Every row gives one point. The window is the flat piece filled in between its corners: a triangle in 3 columns, a solid with four corners in 4, and so on. A path goes straight from each point to the next, and from the last back to the first. After which points does the path pass through the window?

Window, 4 rows:
[[-19  49   9 -16]
 [ 45  41  34 -28]
 [  2 -52 -41  58]
 [-18 -30  50  14]]
Path:
(1): [-20  18  33  41]
(2): [17 40 47 18]
(3): [  3  13  38 -35]
(4): [ 14  -7   4 -62]
(5): [20 37 35  7]
(6): [ 5 11 58 34]
(7): [  1 -27  13 -43]
(8): [ 20   2  -2 -66]
(9): [22 35 44  7]
(10): [21 69  7 30]
(11): [  9  24 -33 -28]
(12): [  0 -28  36  -7]
(13): [ 3 11 52 50]
(14): [  6  21 -21  29]
(15): [ -1 -20 -42 -30]
(16): [ -8 -28  23 -12]
Through the window after points: 4, 6, 8, 16

Window, 6 rows:
[[-16  68 -22 -58 -63 -14]
 [ 12  60   6 -17  10 -24]
 [ 32   8   8 -32  12  -7]
 [-13 -12 -11  71 -17  32]
 [-27 -25  36 -29  67   6]
 [ -8 -30  -7 -23  85 -18]]
Path:
(1): [ -6  41  -5 -38  16  37]
(2): [ -5  -3  19   7 -38 -49]
(3): [ 10  26   4 -20 -22 -36]
(4): [  7  47 -18 -37  -4  -1]
(5): [-12  10  -9 -39  63  37]
(6): [-20 -20  64  -7  29 -46]
(7): [-13 -28  32 -15  -3 -41]
(8): [ 16  12  -2 -10  26  20]
Through the window after points: 5, 7

Window, 8 rows:
[[ 25 -31 -64   7  27  51  27 -23]
 [-45  -1  53 -24  52   9  24  -3]
 [ 31 -93   3 -20 -14  34  -8 -34]
 [-34   7   4 -24 -25 -22 -33 -23]
 [ 27  38 -27 -46 -15 -52  25  19]
 [ 30  19   0 -35 -58 -30  37 -21]
 [-16 -39 -18 -25  20   2  67 -12]
 [ -3  15 -14  63  21 -47   9 -29]]
Path:
(1): [  4 -35  -4 -26  37 -28  43 -60]
(2): [-13  -2 -20  14 -10  -2  39  16]
(3): [-30  14 -18   4 -10 -12  34  19]
(4): [  0  17 -24 -19  38 -11  29 -35]
(5): [ -2  14   3 -31  54 -20  24 -72]
(6): [-34 -21  36  -8  -1  29  25  47]
(7): [  9 -35 -37  15 -49  13  32  13]
(8): [ 48  -8 -29 -27  28 -30   3 -66]
(9): [ 38 -19 -11 -47  30  -7   5 -67]
(10): [ 10 -12 -27  -6 -29  -3  25  30]
(11): [ -6   7  -7 -18 -26  38  25  44]
(12): [ 22 -31  -3 -44  13 -34  28 -80]
Through the window after points: 1, 5, 9

Window, 9 rows:
[[ 25 -17  31  -6  -5 -27 -44  16  28]
 [  1  65   0 -36  31  22 -37 -75  27]
 [ 14  52 -30 -23  43 -27   0  11   7]
 [ 72  31  21  14   6   6 -28 -46  43]
 [ -8  64  -7  77  45  59  -6  23 -18]
 [-23  -6   0   2  20 -36 -17 -57   6]
 [-13  -6   3   9 -10  22  22 -30 -12]
 [ 22  -9  23  13 -64 -66 -20  25  19]
 [-70  14  75   9  60 -29   9 -32   7]]
Path:
(1): [-14   3  -5  24  -6   1  19   5  73]
(2): [ 19  18  21   5 -15 -32 -25  -3 -44]
(3): [ 10  10  40  -3  27 -52 -25 -19 -44]
(4): [-36  21  28  12  13 -11   9  -8  55]
(5): [ 10  24  13   6  24 -11 -30 -20  53]
(6): [ 39  31  45  -6  19 -22 -36 -31 -28]
(7): [ 17  54   7 -27  21  -6 -40 -58 -18]
(8): [-21  42  -1 -15  31  33 -16 -54  79]
(9): [-17  37  -1   1  18   3 -10 -10  53]
(10): [ 27  41  32  15  37 -22 -28 -24 -36]
(11): [ 35  38  27  17  24  -6 -34 -31 -23]
(12): [ 29  28   1  28   4  22  -7 -14  55]
Through the window after points: 1, 3, 7, 11

Window:
[[ 11  13  28  43 -11  69   7 -29  15  47  -7]
 [ 30  -3  41 -48 -14  75  27 -15   4  53  23]
 [ 41  -6  31  15 -16  -9  56 -54 -12  39   9]
 [  0 -32   3   2  29  46  42 -32  22  42 -23]
 [ 34 -28 -23  44  -5  26  39  -6   9  -4  30]
 [-37 -12  15  34  -4 -84 -41  19  -5 -42  -5]
 [-10 -45  44  33 -13  65  51 -49   8   7  41]
 [ 12 -52   9  57  27 -62 -57 -22 -35 -19  12]
 [ 43  55  66 -34  55 -14  18  21 -61 -28 -45]
 [-26 -43  13  53  -6 -53 -10  38 -66  -6  -3]
 [-18  62   9 -42  26   1 -16 -12 -75 -17 -30]]
Path:
(1): [ 15 -11  28   9 -14  38  14 -38  -7  -9 -28]
(2): [-8 18 30 34 46 22 27 13 -4 70 44]
(3): [ -3  27  12  14  30   2  22   8 -28  10  46]
(4): [ 12 -52  48  12 -45  13  -4 -37 -32 -21 -43]
(5): [ 11  -8  12  11 -13  -2  -6   1 -10  -9 -32]
(6): [ 11  24  22  40  47 -19   0  -2 -28  24  28]
(7): [ -7 -15  59  34  51   4  34 -18   6  33  56]
(8): [ 30 -46  -8  33 -65  31   1 -24  -6 -19 -36]
(9): [ 14 -33   9 -14 -22   0  -5 -21   2 -12 -32]
(10): [-11  11  19  35  32  -7  17 -11  -8  11  22]
(11): [ -4 -15  12  32  17  11  31 -11   6  13  34]
(12): [ 28 -45  24  22 -55  30   6 -33 -21 -36 -17]
Through the window after points: 1, 11
